Each row is a point. The ring and each string are closed loops that go straight from each point to the next, and from the last back to the first. Before rounding, they use only three directions, however many columns there are. How many times does the string pass through the ring? Passing back the other way cancels.
In the rows, zero is written as 128.

Ring (6 x 3):
[[151 149  94]
 [136 188 111]
 [122 179 125]
 [116 136 126]
 [150 111 138]
 [174 114 130]]
String (34 x 3):
[[180 118 112]
 [187 132 120]
 [184 143 122]
 [162 150 125]
 [131 147  93]
 [114 154  61]
 [118 159  72]
 [123 182  68]
 [145 196  96]
 [160 191 124]
 [164 171 138]
 [131 160 109]
 [107 177  91]
 [113 198 108]
 [133 208 139]
 [163 191 165]
 [160 170 153]
 [118 155 110]
 [ 92 153  98]
 [ 81 149 102]
 [ 95 144 124]
 [137 142 148]
 [163 146 153]
 [140 137 132]
 [108 124 100]
 [117 104 116]
 [158  93 153]
 [194 100 178]
 [187 114 163]
 [175 128 147]
 [151 128 122]
 [141 114 103]
 [158 101 102]
 [157 106  94]]
Times through: 5

Ring (10 x 8):
[[168 167 137 129 141 130  92 126]
 [146 186 131 112 157 146 103 129]
 [118 188 121  97 169 157 124 136]
 [ 95 165 112  91 167 154 146 143]
 [ 93 143 108  94 159 144 155 145]
 [116 102 110 109 134 119 156 142]
 [148  82 117 124 114 101 146 136]
 [181  80 128 140 101  89 124 129]
 [193  98 135 146 104  92 106 125]
 [186 135 139 142 122 110  92 124]]
String (34 x 8):
[[161 174 129 107 148 141 116 128]
 [164 200 132 102 158 152 107 125]
 [148 222 133 101 172 164  98 127]
 [115 198 127 109 173 158 105 135]
 [138 226 132  99 177 168  99 129]
 [160 215 132  96 166 160 106 125]
 [160 211 130  93 165 160 112 126]
 [112 217 123  92 183 171 115 135]
 [ 90 192 119 100 179 163 122 141]
 [ 73 199 115  93 188 170 128 145]
 [ 98 200 114  80 181 171 141 140]
 [ 91 194 110  74 182 171 152 142]
 [ 64 176 107  85 182 166 151 149]
 [ 51 161 106  97 179 158 146 152]
 [113 142 116 107 151 136 138 140]
 [150 133 119 104 136 127 143 133]
 [125 129 111  95 143 133 159 139]
 [ 81 120  99  84 154 140 181 149]
 [ 60 124 102  98 161 141 164 153]
 [ 76 126 107 105 156 137 153 149]
 [123 131 118 114 143 128 134 138]
 [105 130 114 110 148 132 141 142]
 [101 135 116 115 151 133 133 143]
 [130 133 118 111 142 129 136 137]
 [134 135 114  96 142 133 153 137]
 [100 150 105  79 161 151 169 143]
 [ 75 168 103  76 176 163 166 147]
 [115 167 112  84 162 153 151 139]
 [127 176 115  84 162 155 146 136]
 [101 211 113  71 186 177 145 139]
 [ 94 202 117  88 183 170 130 140]
 [ 92 210 119  91 186 172 122 140]
 [127 228 125  86 183 175 115 132]
 [174 199 131  95 155 152 114 124]]
Times through: 2
String (15 x 8):
[[163 173 130 110 147 139 111 127]
 [168 211 134 102 161 155 101 124]
 [ 98 211 124 101 184 168 109 138]
 [ 85 175 118 107 173 154 123 143]
 [124 143 121 116 147 132 126 137]
 [ 53 162 107  97 179 158 146 152]
 [ 69 142  99  80 167 153 175 150]
 [117 123 108  94 143 132 164 141]
 [143 128 118 109 135 125 140 135]
 [ 95 137 114 111 154 136 137 144]
 [ 57 155 102  85 176 158 163 152]
 [ 89 186 107  71 179 169 160 143]
 [141 177 121  92 157 150 134 132]
 [126 153 123 114 150 136 122 136]
 [134 151 124 116 147 133 120 134]]
Times through: 1

Ring (9 x 12):
[[150 117 156 130 128 124 132 135 110 125 110 125]
 [176 100 146 132 126 110 136 173 130 104  83 109]
 [184  89 132 130 127 104 140 192 141  87  68  96]
 [164  91 120 123 130 109 140 177 136  82  76  95]
 [133 104 120 115 132 122 134 142 121  94 103 103]
 [ 98 126 132 108 133 138 119  94  99 121 143 120]
 [ 79 143 147 107 133 149 110  62  83 144 170 135]
 [ 82 149 160 114 133 152 114  55  76 156 174 146]
 [102 141 163 121 132 145 122  75  83 150 155 143]]
String (31 x 12):
[[ 56 152 144  98 134 156  97  40  77 151 192 136]
 [ 57 145 134 100 137 156 113  44  76 139 179 135]
 [ 81 141 144 102 131 144  97  71  91 142 173 127]
 [106 135 152 107 126 134  92  97 104 141 160 122]
 [109 126 140 115 132 136 124 100  99 124 137 124]
 [104 123 133 118 136 140 142  95  93 117 129 127]
 [116 123 142 117 132 134 127 106 101 123 131 124]
 [ 83 133 135 115 139 151 143  67  79 127 146 137]
 [ 61 148 144 111 140 161 134  36  65 146 172 149]
 [ 95 134 145 117 135 146 132  78  85 134 147 136]
 [101 133 149 118 134 143 128  83  88 136 146 135]
 [ 82 140 148 121 139 156 147  54  70 141 152 149]
 [ 90 145 161 123 135 153 136  58  72 152 158 152]
 [104 128 144 126 138 146 154  82  82 128 129 141]
 [117 127 150 128 135 141 147  95  89 130 126 138]
 [131 127 163 133 131 136 142 106  93 137 124 140]
 [149 125 169 130 125 126 120 128 108 139 123 130]
 [152 123 167 126 123 121 107 137 116 137 126 122]
 [139 120 153 123 127 125 120 128 111 126 122 121]
 [129 118 143 126 133 132 142 117 102 118 115 126]
 [129 122 152 133 135 137 154 107  92 126 114 137]
 [127 132 168 132 131 139 137  98  89 145 132 144]
 [124 138 174 125 127 136 112  97  94 154 148 140]
 [126 133 165 120 125 132 104 108 103 146 146 129]
 [116 129 151 120 131 136 124 100  97 133 138 130]
 [ 84 138 145 120 139 154 145  60  73 138 150 146]
 [ 57 155 154 114 139 165 132  24  58 158 181 157]
 [ 62 162 166 107 132 159  96  31  68 172 200 151]
 [ 39 168 161 101 135 168  97   7  58 175 214 155]
 [ 46 158 149 102 137 164 108  21  64 159 198 148]
 [ 63 156 156  98 130 153  83  44  80 162 199 137]]
Times through: 3
String (30 x 12):
[[119 140 171 118 125 135  96  96  98 155 158 134]
 [123 138 171 120 125 134 102 100  98 153 153 134]
 [129 121 147 121 130 129 124 119 107 124 125 122]
 [124 121 146 126 134 135 145 109  97 123 119 131]
 [138 117 150 133 133 132 152 120  99 121 108 132]
 [170 112 163 135 125 117 129 155 120 125 100 121]
 [178 110 164 130 120 109 111 170 131 124 102 112]
 [158 112 153 124 124 116 114 153 124 120 110 112]
 [204  94 154 133 119  96 118 206 149 104  74  97]
 [216  86 150 133 118  89 116 225 159  95  63  89]
 [166 106 147 124 124 111 115 166 132 111 101 105]
 [151 103 133 125 130 119 140 152 121 100  93 109]
 [162  85 112 130 136 114 170 173 127  72  60 101]
 [185  74 108 128 131 100 159 207 148  60  45  85]
 [192  74 111 123 126  94 138 218 158  62  51  77]
 [161 100 133 118 125 109 115 171 137  99  97  96]
 [155 102 131 115 125 110 112 167 136  99 102  95]
 [132 115 138 118 130 125 124 130 114 113 118 114]
 [120 114 129 120 135 133 144 116 104 107 114 119]
 [ 95 113 108 109 140 139 149 100  99  95 120 114]
 [ 81 126 118 102 137 143 124  82  95 113 147 117]
 [ 94 134 142 104 129 138  97  89 100 134 161 120]
 [121 127 149 114 127 130 106 113 108 131 140 120]
 [107 125 138 116 134 138 132  97  96 122 134 126]
 [ 82 137 139 112 137 150 130  66  81 134 155 136]
 [ 44 159 150 105 138 167 118  15  58 160 195 153]
 [ 81 139 143 115 137 152 135  60  76 138 156 141]
 [ 62 151 150 114 139 163 134  32  62 152 175 153]
 [ 53 165 168 113 136 168 118  13  53 175 198 164]
 [ 87 155 175 116 129 151 102  54  76 170 182 150]]
Times through: 4

Ring (6 x 14):
[[186 119 149 187 120 103 157 135 116 156 104 138 133  95]
 [159 133 166 199 134 106 148 119 118 166 126 107 125  93]
 [116 144 166 163 142 119 119 113 124 146 153  96 130 122]
 [ 73 140 126 102 133 134  99 120 127 110 167 108 151 169]
 [ 83 123  91  82 116 133 113 135 125  98 149 135 165 180]
 [145 113 108 120 109 119 136 144 120 117 116 155 155 144]]
String (22 x 14):
[[ 70 147 141 132 142 130 107 109 126 130 173  86 142 152]
 [ 88 152 165 110 145 132  81 115 130 113 173 105 137 157]
 [107 145 158 106 137 130  86 123 129 110 160 122 140 156]
 [117 138 149 110 131 127  97 128 127 112 150 130 143 152]
 [ 82 139 127  64 129 139  76 131 131  85 165 136 156 187]
 [ 54 127  81  52 117 142  95 134 128  81 164 134 172 204]
 [ 56 118  61  89 111 134 132 131 122 106 152 119 173 185]
 [109 123 109 122 119 124 130 131 122 121 138 128 154 151]
 [143 121 124 108 115 122 117 143 123 109 125 157 151 150]
 [182 110 122 100 105 118 120 158 122 101 102 190 153 145]
 [161 107 103 128 104 115 147 149 118 122 105 164 155 137]
 [125 112  93 145 110 116 158 135 117 136 121 130 156 137]
 [132 121 118 149 119 116 144 131 119 137 126 127 147 130]
 [186 125 163 166 124 108 135 136 120 142 111 146 131 105]
 [249 118 188 228 122  90 167 139 113 176  80 151 115  55]
 [189 120 156 222 124  97 175 127 113 179 102 119 125  75]
 [126 123 121 186 124 110 165 120 116 162 128 101 141 111]
 [140 130 147 205 131 107 162 115 116 172 129  95 130  95]
 [157 141 185 212 142 105 144 111 119 174 134  93 117  85]
 [157 145 195 186 144 111 120 115 123 156 139 106 118  98]
 [126 137 154 155 134 118 123 120 123 140 143 110 135 125]
 [ 76 133 113 146 130 124 137 114 121 140 157  89 149 145]]
Times through: 1
String (21 x 14):
[[109 120 101 130 117 122 140 131 120 127 134 125 155 148]
 [113 121 106 136 118 120 141 130 120 131 133 124 153 143]
 [175 121 147 140 118 113 127 142 121 126 113 157 140 123]
 [146 124 136 142 121 116 131 134 121 130 125 137 143 130]
 [123 118 106 140 115 118 146 133 119 132 127 129 152 138]
 [161 105  98 129 102 114 150 150 117 122 103 165 157 137]
 [178 109 116 107 104 117 128 156 121 106 101 184 154 143]
 [155 123 135 112 117 121 113 143 124 110 122 160 147 144]
 [109 124 112 131 121 122 134 129 121 127 139 121 151 146]
 [125 130 134 107 124 126 107 135 125 110 139 141 148 153]
 [101 134 128  87 126 133  93 132 128  98 153 136 153 171]
 [111 131 129 124 126 124 118 127 124 122 144 123 147 148]
 [ 58 128  89 114 123 131 130 120 122 122 160 100 161 168]
 [ 30 141 100  88 133 141 100 114 128 106 183  91 161 188]
 [ 79 150 153  90 141 137  75 119 131 101 175 112 144 172]
 [102 137 138 115 131 128 105 124 126 116 154 119 145 154]
 [ 91 131 115 119 125 127 121 124 123 121 151 114 152 156]
 [101 130 121 115 125 127 116 127 124 117 148 122 151 156]
 [ 97 130 117  84 122 133  99 134 127  97 151 138 156 174]
 [101 123 100  69 114 134 101 142 126  88 143 153 164 183]
 [137 124 126 111 118 123 116 139 123 111 129 149 150 149]]
Times through: 2

Ring (7 x 14):
[[165  80 126 117 161  86 135 126 115 118  88 132  95 176]
 [169  74 111 123 171  72 129 125 115 124  84 132 100 201]
 [148 117 118 122 151 104 115 134 123 124 115 125 136 163]
 [127 156 137 114 124 138 108 144 128 119 143 118 160 113]
 [115 179 157 109 106 167 107 148 132 112 158 116 169  72]
 [126 161 163 110 115 167 117 139 131 108 143 125 148  76]
 [152 107 142 114 145 116 131 129 120 113 105 131 110 138]]
String (26 x 14):
[[151 112 134 119 149 116 124 129 123 117 109 130 121 147]
 [161  97 128 123 160 108 127 123 122 117  97 136 111 164]
 [177  54 114 120 176  60 140 121 111 122  70 135  78 209]
 [173  52 114 113 168  46 143 129 106 123  72 128  75 208]
 [173  54 116 114 169  53 142 127 108 122  72 130  76 205]
 [177  53 120 118 174  64 143 121 110 119  69 136  74 201]
 [157 106 135 121 154 120 127 124 123 115 102 135 114 149]
 [144 123 138 116 140 123 122 134 124 116 118 127 129 133]
 [144 113 148 107 132 114 132 137 118 113 112 124 111 125]
 [130 152 171 106 114 166 126 137 128 104 135 127 133  72]
 [125 174 167 115 117 190 112 134 137 105 148 131 158  65]
 [135 152 149 118 131 159 113 133 132 112 135 129 149 102]
 [133 146 147 113 126 143 116 139 127 114 134 123 144 107]
 [123 175 156 117 119 179 107 137 136 110 151 126 167  77]
 [104 201 166 107  94 188 103 152 136 110 174 114 183  46]
 [128 166 150 118 125 168 108 136 134 112 145 126 162  91]
 [132 147 144 114 127 142 114 139 128 115 135 123 147 109]
 [117 167 154 105 106 149 112 151 127 114 152 113 158  82]
 [101 203 171 103  88 187 105 155 134 109 176 111 181  38]
 [102 197 175  98  84 180 110 158 131 107 173 109 172  36]
 [113 180 171 103  98 175 114 149 131 107 158 117 160  53]
 [129 147 156 106 117 144 121 143 125 111 136 120 138  93]
 [139 130 146 111 130 128 123 138 123 114 124 124 129 117]
 [146 113 155 106 132 124 135 134 119 109 110 128 106 116]
 [158  96 142 114 150 111 136 126 119 112  96 134  99 145]
 [156 109 136 122 154 125 125 123 125 114 104 137 118 146]]
Times through: 2
String (30 x 14):
[[169  83 117 127 173  94 127 119 120 121  87 138 105 188]
 [156 105 127 122 156 110 123 127 122 119 104 132 119 160]
 [158  89 122 116 156  83 129 132 115 122  96 127 106 175]
 [175  54 105 120 175  47 136 127 109 127  73 129  84 220]
 [184  36  92 123 188  26 138 124 106 131  61 131  76 249]
 [167  84 109 128 174  86 123 122 120 125  90 135 112 197]
 [155 110 121 125 158 110 118 127 124 121 107 131 128 165]
 [145 122 131 117 143 117 119 134 123 119 118 126 131 143]
 [143 127 132 118 141 122 117 135 124 119 121 125 136 139]
 [139 130 131 115 136 115 116 140 123 121 125 120 139 138]
 [124 151 133 110 120 121 109 151 124 122 144 111 157 120]
 [111 181 145 108 105 151 102 155 130 119 164 108 178  85]
 [119 178 150 115 115 168 104 144 134 114 156 120 173  83]
 [135 149 144 118 132 151 112 135 131 114 134 127 151 110]
 [132 147 144 113 126 140 115 140 127 115 135 122 146 110]
 [118 164 153 105 107 145 113 151 126 115 151 112 156  86]
 [126 157 149 111 118 147 113 144 128 114 143 119 153  97]
 [133 148 144 115 129 144 114 138 128 115 135 124 148 110]
 [119 165 150 107 110 146 111 150 127 116 151 113 159  90]
 [109 177 151 102  99 144 107 159 126 118 162 105 169  80]
 [126 150 140 109 119 127 113 149 124 119 141 113 151 112]
 [125 151 133 110 120 120 109 151 123 122 143 111 156 120]
 [133 144 123 119 135 120 105 143 126 125 137 117 159 139]
 [145 126 118 124 150 115 110 133 126 124 121 126 146 158]
 [148 124 127 124 151 124 115 129 127 119 117 130 137 149]
 [161  98 111 128 168  97 118 124 122 124  99 133 123 186]
 [175  63  98 128 182  59 127 122 114 129  77 133  99 224]
 [176  54 100 122 179  46 134 126 109 128  72 130  87 226]
 [181  39  98 120 183  30 140 125 105 129  63 130  74 238]
 [179  55 106 125 182  59 135 120 112 125  70 136  86 219]]
Times through: 3

Ring (8 x 14):
[[105 158 137 162 118 100 109 123 111 131 124  66 113 174]
 [ 98 126 139 129 123 103 105 129 127 110 117 132 137 160]
 [107 110 132 105 132 110 114 136 147  94 109 180 151 144]
 [119 117 124  97 140 117 125 141 164  79  99 199 163 140]
 [141 136 111 107 143 125 142 143 168  87  98 178 150 134]
 [162 141 104 127 135 129 156 138 150 126 116 133 106 118]
 [163 145 106 143 128 126 155 133 134 147 126 100  84 119]
 [138 158 120 163 120 113 134 126 115 151 131  61  86 146]]
String (28 x 14):
[[118 132 126 119 133 113 123 136 148  97 107 155 145 149]
 [ 95 122 136 102 137 107 106 138 157  69  96 191 179 163]
 [ 93  91 140  92 131 106 103 136 147  85 108 207 163 143]
 [115  96 132 110 124 111 118 131 132 120 123 168 122 126]
 [126 123 125 126 126 114 127 132 133 123 121 136 117 135]
 [102 149 137 144 124 102 107 128 127 109 114 105 136 172]
 [ 81 174 148 170 118  90  90 121 109 112 116  54 138 205]
 [ 81 189 150 192 111  86  88 115  93 132 125   8 118 213]
 [124 147 129 160 116 107 123 123 108 151 134  66  89 150]
 [138 135 122 152 117 114 134 125 112 158 137  81  78 131]
 [124 176 129 189 111 103 121 118  95 164 138  10  76 169]
 [111 196 134 192 116  98 112 119 102 140 125   7 102 194]
 [117 172 130 167 121 105 118 125 117 130 121  58 112 174]
 [133 136 122 141 123 114 132 129 125 137 126 105 100 136]
 [131 136 125 150 118 112 128 125 114 149 133  87  89 138]
 [ 91 176 146 184 111  91  96 117  95 138 128  23 110 197]
 [ 66 188 156 182 116  82  77 118 103 107 114  32 147 228]
 [ 95 152 140 147 123  99 102 127 124 108 114  99 139 180]
 [121 136 126 131 128 112 123 132 136 113 115 129 128 148]
 [ 92 143 140 130 130 101 101 131 139  87 104 135 161 178]
 [ 95  93 139  94 131 107 104 135 147  87 108 204 161 143]
 [116  90 128  90 133 116 121 138 153  95 110 210 148 123]
 [128 114 122 110 132 118 130 136 147 108 113 169 132 129]
 [117 141 126 124 134 112 122 136 148  95 105 145 147 155]
 [102 140 130 103 144 111 112 142 171  54  86 191 192 170]
 [109 114 125  78 149 117 119 147 184  46  83 240 198 149]
 [126 102 120  86 141 121 131 143 167  83 101 218 158 124]
 [133 112 119 108 132 120 134 137 148 112 115 172 127 122]]
Times through: 2

Ring (10 x 14):
[[126 150 159 118 159  45 126  66  99 116  80 149  94 119]
 [131 150 162 120 153  68 124  95 109 100 112 138 113 118]
 [133 142 151 119 139 103 129 126 132  89 148 133 125 117]
 [130 131 133 116 126 135 136 149 156  86 177 135 130 119]
 [126 120 114 111 114 157 142 157 176  91 192 144 126 122]
 [120 113  98 105 108 162 146 148 186 104 189 157 113 125]
 [116 113  93 101 111 146 146 124 180 119 167 169  97 128]
 [113 121 104 102 126 105 143  86 154 134 122 176  80 128]
 [114 129 117 106 138  77 139  67 134 137  95 174  75 126]
 [120 144 146 114 155  45 131  55 105 129  71 161  81 122]]
String (29 x 14):
[[118 125 125 119 140  88 149  97 137 118 106 152  93 118]
 [114 124 128 124 149  66 155  80 125 125  77 151  83 115]
 [115 138 143 120 163  25 142  41  98 138  40 160  69 118]
 [116 127 135 126 153  59 153  79 119 122  72 147  86 114]
 [122 134 132 112 138  90 136  95 135 115 120 155  98 122]
 [123 146 144 108 148  60 123  63 113 126  94 165  87 126]
 [121 157 153 104 160  25 114  26  91 141  59 176  71 129]
 [115 146 145 112 163  18 131  23  92 147  38 173  62 124]
 [114 142 133 106 153  38 130  33 107 147  59 179  64 127]
 [117 142 125  96 139  68 121  49 125 143  97 186  72 133]
 [120 138 120  95 130  94 122  74 140 132 127 180  84 133]
 [113 128  99  88 119 110 127  72 158 144 135 195  74 138]
 [110 115  78  84 104 143 136  94 184 142 163 198  76 139]
 [113 107  95 113 119 132 160 123 173 119 143 159  94 121]
 [118 117 113 116 127 118 152 120 158 111 138 151 101 119]
 [123 127 112 101 117 136 132 122 166 110 171 164 107 129]
 [124 119  97  94  99 179 131 152 194 102 218 166 119 133]
 [124 112  90  98  93 200 140 176 208  93 237 158 128 130]
 [119 104 100 120 113 161 164 164 186  95 179 139 119 116]
 [118 109 110 124 125 132 163 143 167 101 147 138 111 114]
 [119 105  98 116 110 167 161 166 190  95 187 142 120 118]
 [125 116  91  93  93 197 133 168 205  97 237 164 125 133]
 [123 122 101  96 105 164 132 141 185 106 201 167 113 132]
 [120 122 110 105 119 133 140 123 166 111 161 160 104 126]
 [117 117 115 118 131 112 154 118 154 112 129 149 100 118]
 [110 106  87 106 115 136 158 116 179 127 146 170  87 125]
 [109 114  86  93 115 123 143  87 171 142 136 190  73 134]
 [115 135 106  85 123  98 119  59 148 147 127 199  71 140]
 [118 137 121  98 134  83 125  66 134 135 112 180  79 132]]
Times through: 0
String (29 x 14):
[[127 159 159 106 155  44 110  51  97 124  87 164  89 127]
 [125 144 146 113 147  70 127  81 117 115 105 154  98 122]
 [122 133 144 127 152  67 147  93 119 110  91 139  99 113]
 [127 145 162 128 160  51 136  86 102 105  83 134 104 112]
 [142 177 193 114 164  42  94  73  80  95 108 140 119 123]
 [138 163 172 112 150  74 105  95 106  94 133 142 121 123]
 [128 140 140 111 136  99 126 106 134 105 139 150 110 123]
 [125 131 137 122 139 100 143 119 138  99 130 138 113 116]
 [128 128 141 129 139 110 149 141 142  86 142 124 125 111]
 [126 123 134 128 134 120 152 146 150  87 149 126 125 111]
 [130 125 131 121 124 145 143 163 163  79 184 128 136 116]
 [133 132 126 106 112 163 125 163 173  82 215 143 138 125]
 [130 134 122  99 114 151 121 141 168  95 200 156 125 130]
 [121 122 120 117 129 117 148 125 154 105 142 146 108 118]
 [118 107 105 122 120 143 164 150 175  99 159 140 113 115]
 [119 106  89 106 101 180 152 164 199 100 205 155 118 125]
 [123 119  83  81  88 197 124 151 208 110 239 182 114 140]
 [122 125  98  88 104 158 124 124 182 116 196 179 104 137]
 [118 120 115 115 129 114 150 115 155 113 134 153 100 120]
 [114 111 103 115 125 120 158 117 164 118 132 156  94 120]
 [110 110  88 101 116 128 151 102 173 133 140 178  81 129]
 [112 122  94  90 117 116 134  79 164 142 137 192  74 136]
 [119 136 116  93 126 103 122  79 146 131 136 182  86 134]
 [118 125 121 114 136  95 145  96 142 120 115 157  92 121]
 [112 118 118 122 143  78 160  88 136 126  85 153  82 116]
 [112 135 127 109 152  41 139  37 112 148  55 177  62 125]
 [119 156 145  96 155  29 110  17  96 150  62 188  63 134]
 [123 149 144 104 148  57 119  56 111 130  92 170  84 128]
 [124 149 146 107 148  60 120  63 112 124  97 164  89 126]]
Times through: 5

Ring (8 x 14):
[[124 119 116 125 124 132 122 113 126 138 126 129 125 125]
 [141 137 125 115 126 141 106 104 132 138 108 121 134 125]
 [162 154 120  99 134 163  97 108 132 137  83 115 128 118]
 [179 162 106  91 145 185 102 127 126 134  66 113 110 108]
 [169 148 107 108 143 173 115 138 120 133  86 116 107 108]
 [151 129 110 128 138 153 130 144 116 133 113 121 108 111]
 [127 109 105 136 131 137 142 142 114 135 134 131 107 116]
 [120 108 104 130 128 135 138 131 118 137 133 133 110 119]]
String (25 x 14):
[[143 129 122 130 130 140 121 127 123 135 119 121 124 119]
 [138 120 133 153 126 124 131 136 119 133 140 120 129 121]
 [128 110 142 169 121 106 136 136 118 133 159 121 136 126]
 [138 113  89 126 141 156 148 158 109 133 120 131  89 106]
 [142 119  72 102 146 175 143 154 110 135  99 134  78 102]
 [139 125 108 122 133 148 127 131 120 136 115 126 112 116]
 [127 115 133 151 122 117 129 125 122 136 145 123 134 126]
 [109  97 108 143 124 121 146 133 116 137 151 136 113 122]
 [121 109  54  83 143 177 144 138 114 139  97 146  70 105]
 [132 122  68  83 142 177 131 129 119 139  90 138  83 108]
 [138 127 112 120 131 145 122 123 124 137 114 125 118 119]
 [117 112 147 158 113 100 123 110 128 137 156 123 149 134]
 [119 120 130 129 117 120 114  98 132 140 132 127 140 132]
 [139 139 109  95 129 156 104  99 133 140  93 125 123 122]
 [156 150  95  79 139 180 103 110 130 138  71 124 108 113]
 [139 128 132 136 125 129 117 118 126 136 126 120 135 124]
 [143 138 145 135 121 127 105 106 132 136 122 115 148 129]
 [171 164 124  93 135 169  88 103 135 136  72 111 132 118]
 [204 192  80  35 159 234  78 113 134 136   7 112  94  99]
 [182 168  92  70 150 202  97 123 128 135  48 116 100 104]
 [159 145 114 109 137 162 111 124 125 135  93 118 118 115]
 [159 145 132 127 132 147 109 123 126 134 106 113 131 119]
 [184 162 107  96 148 186 105 136 123 132  68 112 108 105]
 [192 166  79  71 159 215 110 148 118 132  44 116  82  94]
 [166 146  93  96 147 183 118 140 119 134  78 121  96 105]]
Times through: 5
String (24 x 14):
[[140 141 138 118 120 133  98  92 137 139 110 118 147 130]
 [133 125 150 153 117 111 116 111 129 136 142 117 150 131]
 [149 139 121 117 131 149 112 118 127 136 105 119 126 119]
 [148 138 132 128 127 138 110 115 128 136 114 117 135 123]
 [175 162  94  76 147 194 101 122 127 136  57 118 103 107]
 [199 183  82  50 158 225  89 124 128 135  22 113  92  98]
 [193 175 102  76 151 202  93 127 127 133  46 110 106 104]
 [174 156 125 115 139 164 105 128 125 133  88 110 124 113]
 [164 145 128 127 135 152 113 132 123 133 104 113 126 115]
 [146 131 126 132 130 139 120 127 123 135 119 119 126 120]
 [155 137 106 112 139 163 121 135 120 134  98 121 108 111]
 [166 137  84 103 151 185 132 158 111 132  85 124  83  99]
 [140 116 114 146 134 138 142 153 112 132 134 124 109 113]
 [128 113 140 161 121 110 132 130 120 134 153 121 137 126]
 [142 126 106 120 135 151 128 134 119 135 113 126 109 114]
 [136 116  76 107 143 167 143 149 112 136 106 135  83 106]
 [128 109  66 102 143 169 148 149 111 137 107 140  76 105]
 [132 116  73  98 141 169 139 140 115 137 102 137  83 107]
 [118 106  71 101 137 160 143 135 115 139 113 142  84 111]
 [113 106 138 158 115 103 131 117 124 137 158 126 141 131]
 [132 122 131 141 123 124 122 120 125 136 134 122 134 125]
 [136 128 104 108 131 152 119 117 125 138 106 128 114 118]
 [134 134  98  91 131 159 110 103 131 140  93 130 115 120]
 [127 129 140 131 116 119 106  94 135 139 128 121 149 133]]
Times through: 4
